Each row of a before or after table is a point. One or more steps were done to the points. Then noise was added and the rows were shuffled. The steps act on how far a point lies along the listed directions, d1 being the first. What was done? A step turns or swaps two directions, mirrors them in a line or flattens them onto one, adds a multiple of one to another, or multiplies one. Angles are multiples of 10 degrees, from the lower direction toward the higher: turns from -170 to 170, lines from 10 to 170 but not 90. Use the fewest steps. Two steps may share a direction if one is a turn and the other turns, adds or multiplies; they go together, in the order done. Otherwise the lowest direction goes first.

Directions:
(1): [-7, -57]
(2): [57, -7]
Before (8 x 2)
[[68, 12],
[-42, 28],
[45, -25],
[-25, 10],
[-42, 18],
[-32, 1],
[4, 52],
[-13, -7]]
After (8 x 2)
[[-20, 7],
[78, 7],
[-10, -53],
[-81, -19],
[104, -36],
[-51, 11],
[-69, 0],
[-45, 3]]
Steps: multiply d1 by -1; multiply d2 by 1.6

Directions:
(1): [-98, 5, 9, -43, 27, -9, -27, 7]
(2): [-13, 55, -86, -16, -11, 6, 37, -25]
Before (12 x 8)
[[16, -24, 2, -13, 4, 2, 6, -10],
[-157, 24, -32, -66, 47, -40, -10, 25],
[-34, 0, 8, -12, -30, -1, 0, 7],
[37, 42, -85, 5, -26, 20, 36, -10],
[55, 11, 11, 0, -12, 12, 20, -4],
[-87, -1, 0, -41, 56, -10, -20, 28],
[45, 4, 10, 23, -3, 7, -20, 4],
[12, -4, 25, -13, -12, 23, -5, 4],
[20, 15, -4, 9, -2, 14, 2, -5],
[-77, 9, 6, -34, 15, -23, -12, -6],
[-87, 124, -177, -69, 14, 39, 72, -43],
[37, 8, -46, 14, -12, 45, 35, -3]]
After (12 x 8)
[[54, -1, 25, 4, -5, 11, 17, -1],
[11, -22, 4, -13, -1, 0, 4, -8],
[5, -3, 22, -20, -10, 22, -13, 4],
[-63, 21, -15, -34, 10, -19, -2, -13],
[-34, 2, 4, -11, -26, 4, 4, 5],
[69, 30, -72, 19, -31, 19, 37, -13],
[-94, 14, -27, -33, 47, -3, -7, 22],
[54, -2, -26, 19, -13, 46, 35, -1],
[29, 11, 4, 14, -1, 11, -3, -3],
[35, -2, 19, 26, -4, 3, -31, 10],
[-143, 56, -77, -71, 37, -33, 15, 10],
[-11, 131, -191, -40, -6, 43, 94, -52]]
Steps: turn d1 and d2 by 20 degrees

Directions:
(1): [8, -32, -13, 52, -20, -4, 22, 58, -5, -13, -26, 107, 31, 39]
(2): [4, -2, -73, 39, -48, 32, 6, -42, -8, 3, -21, -58, 64, 54]
Before (12 x 14)
[[-8, -60, -36, 50, -42, -9, 34, 15, 6, 9, -11, 48, 47, 81],
[-6, -26, -54, 50, -25, 6, 16, 4, -22, 0, -46, 2, 75, 59],
[-26, 47, 66, -111, 63, 2, -16, -44, -3, -1, 56, -73, -102, -109],
[17, -28, -128, 70, -85, 41, 16, -19, 17, -5, -35, 5, 106, 81],
[7, 13, -22, -10, 6, 19, 0, 4, 3, -13, -9, -52, 40, -2],
[-17, 12, 36, -33, 27, -17, -50, -24, 0, 19, -13, -35, 1, -62],
[14, -47, -40, 77, -37, -7, -14, 44, 0, -9, 1, 115, 56, 74],
[1, 5, 105, -79, 83, -21, -46, -4, 28, -14, 39, -5, -91, -91],
[-33, -19, -56, 2, -5, 12, 8, -14, 4, -10, -21, 36, 61, 41],
[20, -12, -63, 67, -53, 5, -1, 9, -18, 6, -37, 38, 79, 77],
[7, 8, 9, -59, 43, -45, -30, -17, -10, 4, 27, 7, -56, -76],
[3, 5, -4, -19, 6, 3, 26, 50, 5, 4, -30, 52, 7, -7]]
After (12 x 14)
[[-9, -5, 9, 1, 4, -7, -43, -5, -10, 12, -33, -1, 38, -36],
[15, -8, -29, -22, 14, -39, -21, 7, -8, 2, 11, 53, -17, -35],
[15, -29, 51, -8, 28, -8, -7, 26, 11, -25, -2, 71, -25, -11],
[6, 18, 7, -40, 11, 4, 24, 39, 6, 7, -27, 37, -2, -18],
[15, 19, -21, 1, -12, -10, -25, -22, -11, 13, -4, -31, 18, 13],
[-13, 7, -11, -18, 0, 21, 21, 0, -14, -13, 4, 25, -15, -22],
[-14, -22, 1, -14, -12, -23, 9, -7, 7, 23, 20, -10, -7, 30],
[2, -17, 18, 3, 12, -27, -35, 11, 10, 4, 39, 54, -5, 12],
[-13, -5, -16, -1, 14, -6, -2, -15, -15, 5, -17, -44, 35, 14],
[2, 11, -68, -10, -39, 32, -15, -65, 32, 8, 4, -68, 43, 8],
[11, 15, -22, -8, 2, 21, 4, 3, 7, -13, -13, -48, 36, 2],
[-43, 4, -25, -46, 24, 8, -5, -35, -2, -6, -1, 5, 30, 2]]
Steps: flatten d1 and d2 onto the line at 120 degrees

Directions:
(1): [-10, -5, -62, -61, 44, -4, -51, -45, -34, -30, 27, 69, -25, 11, 40, 42, -48, -20, 24, -43, -70, -16, 21, -52]
(2): [14, -25, 12, 84, -36, -26, -74, -19, 62, -26, 31, 47, 70, -31, -58, 52, -36, -34, 7, 14, -11, 6, -36, -9]
(3): [18, -16, 49, -33, -44, 29, 57, 72, -48, -8, 48, 69, -31, 37, -69, 12, -63, 0, -19, 8, 25, -21, -25, -39]
Before (10 x 24)
[[-17, -10, 38, 60, -26, -49, -22, -3, 57, -8, 15, 2, 52, -67, -50, -3, -10, 2, 3, 32, 26, 1, -16, 2],
[-23, -4, -48, -67, 48, 5, -7, -11, -68, -17, 7, 2, -65, -1, 17, -26, -67, -11, 22, -27, -39, -19, 14, -21],
[12, -5, 27, -23, -46, 14, 57, 29, -31, -1, -32, -10, -40, 26, -21, -8, 3, 23, 15, -4, 32, -29, -7, -22],
[30, -16, 34, 29, -39, -10, 37, 62, 32, 42, -16, -18, 41, 10, -6, -7, 17, 19, -1, 22, 42, 11, -18, 37],
[36, -32, -5, -46, -19, 33, -16, 26, -38, 10, 48, 37, -43, 17, -15, 9, -21, 4, -10, 12, -2, -9, 26, -24],
[34, 24, 67, -54, -17, 21, 68, 72, -28, 2, 24, 33, -36, 36, -36, 2, -33, 2, 6, -11, 42, -27, -38, -52],
[12, 21, 42, -19, -19, 12, 84, 58, -14, 16, 11, -37, -10, 3, -16, -49, 36, 50, -4, 35, 65, -13, -5, 15],
[44, -50, 61, 57, -30, 6, -14, 21, 19, -26, 64, 94, 55, 30, -105, 76, -62, -40, -35, 33, 23, -2, -63, -45],
[4, -3, -66, -66, 25, -1, -22, -42, -53, -8, 5, 21, -30, 28, 59, 18, -20, -14, 0, -23, -54, 6, 55, -41],
[-11, 24, -104, 71, 106, -36, -88, -129, 50, 14, -90, -127, 56, -58, 131, -36, 136, -25, 59, -29, -61, 28, 74, 86]]
After (10 x 24)
[[-24, -2, -56, -55, 50, -1, -23, -25, -55, -17, 0, -6, -52, -11, 25, -22, -57, -12, 27, -26, -42, -16, 13, -16],
[35, -18, 43, 21, -47, -6, 51, 76, 24, 39, -8, -8, 33, 20, -17, -5, 4, 21, -8, 22, 48, 8, -23, 27],
[-4, -5, -79, -46, 30, -12, -39, -59, -33, -11, 0, 11, -14, 18, 72, 22, -8, -19, 7, -25, -60, 12, 58, -35],
[-10, 22, -106, 72, 103, -41, -96, -135, 56, 12, -92, -125, 61, -59, 133, -38, 130, -27, 60, -28, -61, 23, 74, 84],
[-18, -8, 43, 45, -27, -40, -3, 9, 39, -3, 14, 0, 37, -56, -49, -12, -11, 7, 1, 28, 28, -2, -11, -1],
[16, 13, 55, -20, -30, 18, 83, 69, -14, 10, 28, -21, -2, 7, -39, -41, 18, 49, -9, 39, 69, -17, -14, 6],
[37, 19, 68, -49, -22, 18, 65, 72, -25, -2, 28, 37, -35, 37, -41, 5, -33, 3, 7, -6, 45, -28, -44, -53],
[37, -31, -6, -41, -15, 29, -21, 23, -31, 12, 42, 34, -39, 12, -14, 5, -21, 4, -7, 15, -1, -7, 31, -24],
[43, -45, 54, 32, -19, 12, 6, 24, 0, -20, 57, 78, 35, 41, -93, 64, -52, -30, -38, 27, 23, -4, -57, -41],
[16, -10, 34, -15, -53, 10, 55, 33, -26, -5, -25, -2, -34, 29, -30, -3, -3, 20, 13, -2, 31, -31, -10, -23]]
Steps: add -0.3 times d1 to d3; multiply d2 by 0.7

Directions:
(1): [-20, -38, -59, -66, -36, -95, 81, -27, 7, -59, 28, 1, 14, -6, -40, -12, -1, 70, -28, -63, -68, -42, -44, 25, 20, 2, -36, 25, -11, 12, 14, -11, -4, 19, 3, -24, 18, 17, -88, 39, 48, -18, -55, -7, -12, -61, -10, 20, -30, -20, -29, 67, -21, -14, -22, -77, 60, -70, 22, 1, 48, 24, -62, -2]
(2): [34, -49, 18, 52, -83, -35, -26, -91, 1, -16, -47, 20, -64, -25, 12, 15, 31, -5, 28, 43, 43, -20, 2, 38, -40, 57, -4, -23, -31, -13, 18, 64, 20, -52, 26, 42, -4, 48, -76, -40, 23, -97, 16, 23, 54, -15, 27, -66, 99, -29, -9, 46, -7, 25, -5, 30, 10, -41, -8, 44, -11, 42, 29, -3]
(3): [-27, -72, 17, -24, 6, 95, -9, 8, 17, 17, -20, -11, 12, -49, -30, 102, -74, 69, 33, 4, 28, 55, -44, -4, 27, -62, 2, 0, 61, -79, -46, 8, 2, -12, -23, -16, 21, 79, -10, 25, -20, -75, -9, 55, -3, 33, -15, 17, 9, -35, -27, -23, 6, 38, -38, 14, 0, 4, 70, -48, 88, 20, -12, 3]
(4): [-14, 10, 53, -26, 64, -24, 52, 18, -15, -4, -7, 15, -45, -6, 32, 32, 95, 38, 73, -41, -42, 54, 14, -10, 32, 11, 25, -78, -43, -38, -16, 9, -35, -72, 1, 24, 8, 2, 48, 80, 18, 15, 17, -23, -52, -15, 81, -84, -45, -48, -60, 48, 48, -3, -17, -12, -45, -28, -21, -40, -1, 19, 47, 33]
(5): [19, -32, -51, 58, -50, 16, 28, 14, 36, 104, 14, -25, 46, -65, 3, -21, 7, 4, 63, -56, 40, -39, -34, -46, 12, -95, -33, -10, -35, 60, 46, -3, 19, -10, -2, 18, -21, -6, -30, 8, 42, -20, 43, -21, -25, -45, 41, -17, -65, -18, 0, -21, -66, -68, 20, 16, -23, 42, 59, 7, -13, 45, 85, -48]
Before (10 x 64)
[[9, -74, -15, 48, -106, 4, 1, -25, 21, 43, -20, -21, 27, -68, -26, 27, -4, 38, 51, 2, 43, -32, -56, 11, -15, -30, -27, 4, 1, -14, 29, 23, 36, -46, -3, 32, -9, 58, -69, -1, 40, -87, 12, 42, 18, -32, 37, -7, 2, -18, -9, 21, -56, 4, -18, 5, 18, -31, 80, 10, 51, 56, 39, -20],
[38, -45, -20, 24, -97, -28, -5, -55, 18, -26, -8, -23, -26, -22, -4, 41, 3, 32, 23, 13, 0, -49, -10, 23, -18, 9, -28, -1, -11, -21, 25, 24, 3, -40, 13, 19, 1, 23, -68, -24, 20, -81, -18, 14, 29, -42, 18, -32, 33, -21, -20, 32, -7, 1, -6, -12, 22, -57, 12, 2, 21, 44, -15, -15],
[-12, -11, 14, -14, 13, 35, -3, 3, -5, 11, -3, 14, -1, -12, 16, 18, -27, 28, 18, 20, 3, 26, -3, -3, 21, -11, 12, -7, 20, -4, -16, -10, -6, 4, -16, 6, 11, 4, 6, -5, -25, 8, -14, 20, -2, 25, -4, 7, 8, -22, -6, -12, 0, 22, -11, 3, 5, -16, 4, -26, 24, -6, 12, -12],
[-13, -53, -22, -45, -46, -89, 52, -40, -2, -59, -1, 35, -14, -21, -6, 30, 57, 60, 24, -52, -40, 1, -17, 16, 8, 30, -28, -12, -28, 3, 14, 22, -6, -18, 19, 6, 38, 10, -62, 25, 48, -44, -27, 15, -20, -47, 23, -48, 11, -51, -60, 78, -1, 8, -33, -48, 43, -71, -24, -10, 51, 43, -3, 26],
[35, 24, -36, 44, -31, -81, 47, -11, 19, 49, 42, -24, 27, -24, 3, -61, 13, -1, 30, -60, -16, -63, -12, -10, 4, -23, -19, 12, -35, 71, 50, -18, 22, -2, 8, 22, 9, -26, -34, 13, 47, 22, 19, -36, -32, -47, 21, -11, -60, -2, 7, 5, -68, -62, 21, -19, 25, 20, 11, 33, -35, 31, 39, -12],
[-46, -43, -58, -34, 8, 35, 30, 46, 16, 2, 16, -20, 61, -31, -63, 36, -59, 86, 11, -60, -35, 8, -26, -10, 58, -62, -22, 15, 40, -4, -4, -18, -11, 17, -12, -50, 7, 27, -16, 43, 29, -11, -22, 31, -28, -23, -34, 37, -69, -25, -18, -2, -25, -30, -11, -31, 11, 6, 63, -44, 64, -15, -11, -32],
[25, -20, -18, 41, -93, -53, -10, -78, -6, -45, -22, 18, -39, 7, 24, -31, 54, -37, -1, 23, 12, -27, 19, 42, -44, 49, 10, -15, -38, 2, 20, 26, 23, 1, 41, 28, -1, 1, -48, -37, 13, -36, 9, 15, 27, -26, 3, -39, 64, -8, 2, 22, 11, -1, 8, 3, 18, -23, -44, 31, -44, 20, 21, -2],
[-26, -86, -17, -19, -20, 55, 34, 12, 29, 59, -16, -9, 21, -82, -17, 69, -1, 64, 83, -30, 4, 3, -61, -55, 34, -92, -6, -12, 23, -21, 11, -9, 5, -31, -10, 2, 19, 33, -41, 40, 30, -61, 5, 23, -18, -27, 43, -21, -28, -47, -44, 14, -23, -13, -23, 9, 6, 1, 108, -41, 64, 35, 49, -21],
[-4, 13, 66, 27, 57, 31, -41, 8, -2, 35, -39, 29, -43, -2, 36, 35, 33, 17, 45, 3, 13, 68, 12, -18, 9, 16, 40, -39, -8, -47, -40, 22, -18, -64, -12, 25, -19, 1, 48, 0, -9, 12, 24, 1, -8, 31, 36, -49, 5, -1, 2, -9, 33, 10, 2, 26, -53, 45, -27, -31, -17, -16, 45, 19],
[-5, -2, -43, -13, -26, -28, 37, -9, 14, 4, 19, -11, 38, 12, -10, -45, -22, 0, -39, -36, -17, -43, -11, -5, 5, -27, -30, 34, -22, 58, 17, -31, 8, 34, 6, -29, -22, -21, -59, -3, 10, 18, -2, -23, -36, -19, -8, 41, -29, 20, 23, 9, -39, -32, 8, -42, 13, -18, 4, -12, 0, 7, -16, -35]]
After (10 x 64)
[[25, 88, 3, 81, 17, -57, -23, 14, -27, 19, -6, 16, -28, 37, 44, -91, 119, -76, 37, 2, -14, -27, 93, -9, -8, 74, 17, -56, -83, 81, 56, 22, -19, -45, 37, 38, -43, -93, 61, -13, 36, 77, 66, -48, -2, -36, 53, -85, -15, 11, 20, 22, 0, -58, 59, 30, -60, 30, -89, 35, -136, -36, 107, -19],
[34, 41, -37, 83, -86, -37, -34, 21, 9, 55, 14, -21, 61, -1, -2, -100, 18, -81, -19, 23, 42, -89, -2, -12, -54, 5, -19, 41, -27, 89, 70, -18, 34, 20, 6, 28, -39, -60, 1, -61, 23, 50, 28, -19, 21, -30, 8, 31, -21, 62, 58, -22, -72, -46, 42, 11, 12, 25, 10, 57, -58, -5, 43, -34],
[34, 36, 56, 84, 10, 37, -56, -19, -2, 60, -34, 6, -32, 15, 65, -33, 48, -87, 27, 45, 59, 10, 62, -20, -29, 12, 16, -39, -52, 38, 13, 17, 12, -42, 23, 31, -44, -35, 34, -47, -24, 17, 94, -20, -16, 34, 54, -52, 36, 20, 35, -30, 2, -13, 35, 65, -73, 33, -52, 1, -84, 6, 96, -22],
[36, 144, 31, 92, 41, 35, -122, 66, -24, 53, 11, 21, 23, 74, 80, -100, 54, -182, -26, 66, 58, 1, 114, -53, -50, 51, 29, 10, -27, 104, 33, -14, 4, 48, 18, 20, -26, -157, 151, -114, -53, 150, 73, -42, -3, 56, -12, -2, 8, 81, 76, -96, -1, -28, 75, 67, -55, 112, -131, 34, -136, -72, 75, 16],
[-69, -71, -48, -103, 17, -32, 67, 13, 33, -38, 26, 6, 34, -18, -62, 55, -70, 157, -19, -105, -83, 21, -94, 4, 68, -62, -29, 41, 42, -60, -49, -32, -16, 13, -43, -60, 18, 47, -75, 62, 41, -27, -85, 17, -36, -33, -38, 68, -67, -21, -28, 40, -9, -3, -44, -102, 58, -27, 62, -69, 121, 8, -95, 8],
[-11, -4, -11, -25, -9, -33, 36, -13, -5, -12, 11, 18, 0, 3, 18, -15, 5, 35, -6, -6, -38, -1, -5, 8, 22, 10, -4, -6, -6, 24, 6, -15, -9, 14, -7, 9, 11, -6, -26, 7, 0, 18, -33, 3, -7, -17, 0, 0, -5, -22, -12, 30, -10, 3, -13, -29, 29, -51, -6, -14, 11, 0, -3, -12],
[55, 43, 40, 109, 12, 51, -47, 9, 15, 116, -3, -26, 6, -32, 41, -18, -7, -50, 68, 9, 71, 3, 22, -37, -10, -42, 23, -23, -6, 33, 13, 5, 31, -31, 7, 47, -2, -10, 61, -18, -8, 16, 75, -13, -21, 28, 30, -36, -19, 9, 20, -70, -44, -35, 32, 70, -40, 91, 5, 20, -61, 19, 103, -1],
[5, 44, -57, 18, -14, -58, 29, 26, 3, 54, 26, -2, 32, 6, 25, -99, 79, -61, 12, -20, -29, -77, 8, -65, -10, -15, -7, 15, -47, 114, 79, -39, 1, 18, 19, 13, -16, -102, 4, -16, 33, 82, 19, -57, -15, -59, 37, -7, -60, 28, 19, 5, -36, -76, 47, -6, 2, 30, 8, 29, -77, -28, 58, -28],
[64, 68, -21, 87, -54, 25, -78, 13, 5, 22, 17, -43, 15, 37, 29, -56, -10, -96, -30, 55, 27, -65, 54, -11, -49, 8, -5, 35, -3, 57, 46, -13, 18, 25, 13, 13, -31, -83, 42, -84, -32, 44, 14, -23, 34, 5, -28, 29, 15, 62, 65, -63, -11, -30, 54, 31, -16, 41, -44, 29, -70, -32, 8, -32],
[4, -18, -23, 31, -62, 68, -60, -12, 3, -1, -4, -9, 34, 5, 1, -8, -68, -50, -33, 43, 45, -6, 0, 11, -20, -29, 15, 34, 42, -14, -11, -12, 34, 63, 14, -15, 4, 3, 9, -65, -38, -8, 5, 46, 21, 36, -69, 59, 34, 27, 41, -76, 6, 11, 12, 24, 11, 43, 5, 7, -6, -18, -11, -16]]
Steps: multiply d1 by 2.5; turn d1 and d3 by -140 degrees; mirror d2 and d4 in the line at 130 degrees
